Rows are points. Each copy is the shape, with its points in the same order, turned, moved and blurred by noise. Some copies are also mirrored. Which?
In the rows, 128 means zero.

Shape (9 x 3):
[[179 122 138]
 [128  93 101]
 [162  85 132]
 [129 137 133]
 [177 117 157]
 [151 172 108]
 [  7 135 143]
 [172 183 122]
 [157 100 141]]
Copy 1 (9 x 3):
[[122  83 122]
 [103 145 157]
 [ 87 110 130]
 [145 130 123]
 [114  84 104]
 [175 103 149]
 [165 248  96]
 [183  82 137]
 [103 109 119]]
Copy 1 is: mirrored
Copy 2 (9 x 3):
[[135 185 170]
 [120 162 106]
 [108 192 139]
 [131 136 151]
 [117 184 180]
 [177 141 158]
 [ 81  33 108]
 [183 151 184]
 [108 179 152]]
Copy 2 is: mirrored
Copy 3:
[[134 132  68]
 [163 119 139]
 [144 102  94]
 [122 153 115]
 [114 112  71]
 [142 190  90]
 [ 84 163 229]
 [126 191  59]
 [136 104  92]]
Copy 3 is: mirrored

Shape, 11 rows:
[[ 79 128 120  92 121 127]
 [148  43 153 137  99 160]
 [ 78  66  67 198 125 142]
 [ 80 120 119  87 194 148]
 [ 88  97 120 159 121  42]
 [182 119 112  92 131 169]
 [ 50  90 179  91 138 123]
 [113 181  89 143 181  97]
 [127  79 159 168  79 114]
 [156 142 129  88 150 115]
 [109  89   7 116 154  44]]
Copy 1:
[[ 79 169  93  96 142 145]
 [ 75 108 181 169 131 168]
 [ 92 197 150 176  53 125]
 [ 43 155 107  92 150  83]
 [139 172  67 192 124 132]
 [ 85  74 144  80 115 142]
 [ 63 182 111 133 201 131]
 [143 155  74  83  98  78]
 [131 139 152 179 144 174]
 [108  88  93  95 140 121]
 [ 73 148  15 160  39 124]]
Copy 1 is: mirrored
Copy 2 (11 x 6):
[[ 74 122  99  97 129 104]
 [178 161 112  95 121 177]
 [155 181  85  77  51  88]
 [ 96 175  66  79 163  75]
 [147  97  71 161  96  69]
 [ 97 198 133 132 159 138]
 [133  83  54  69 160 117]
 [ 81 167 117 145 144  21]
 [169 109 141 120  92 132]
 [ 91 167 119 157 179  92]
 [ 74 186  22 208  71  71]]
Copy 2 is: mirrored
Copy 3, 11 rows:
[[ 99 142 129 127  61 136]
 [155  45 152  96 105 165]
 [ 66 100 110  54 120 213]
 [ 40 110 151 139  65 109]
 [109 167 132  39 131 123]
 [123  90 160 188 122 154]
 [106 108 139  81  31  89]
 [ 44 166 109 142 145 110]
 [167  93 115  67 123 147]
 [112 130 154 165 120 101]
 [ 52 210 200  86 149 187]]
Copy 3 is: only turned
Copy 4:
[[118 124  89 192 117 130]
 [153 180  91 107  97 188]
 [ 97  85  90  65  94 129]
 [128 121  30 186 167 116]
 [107  68 151 146 134 173]
 [198 186  84 132 166 117]
 [ 92 123  54 211 107 185]
 [108  92 110 157 202  79]
 [111 155 151 135 106 195]
 [168 144  99 179 189 131]
 [191   9 115 123 144 109]]
Copy 4 is: mirrored
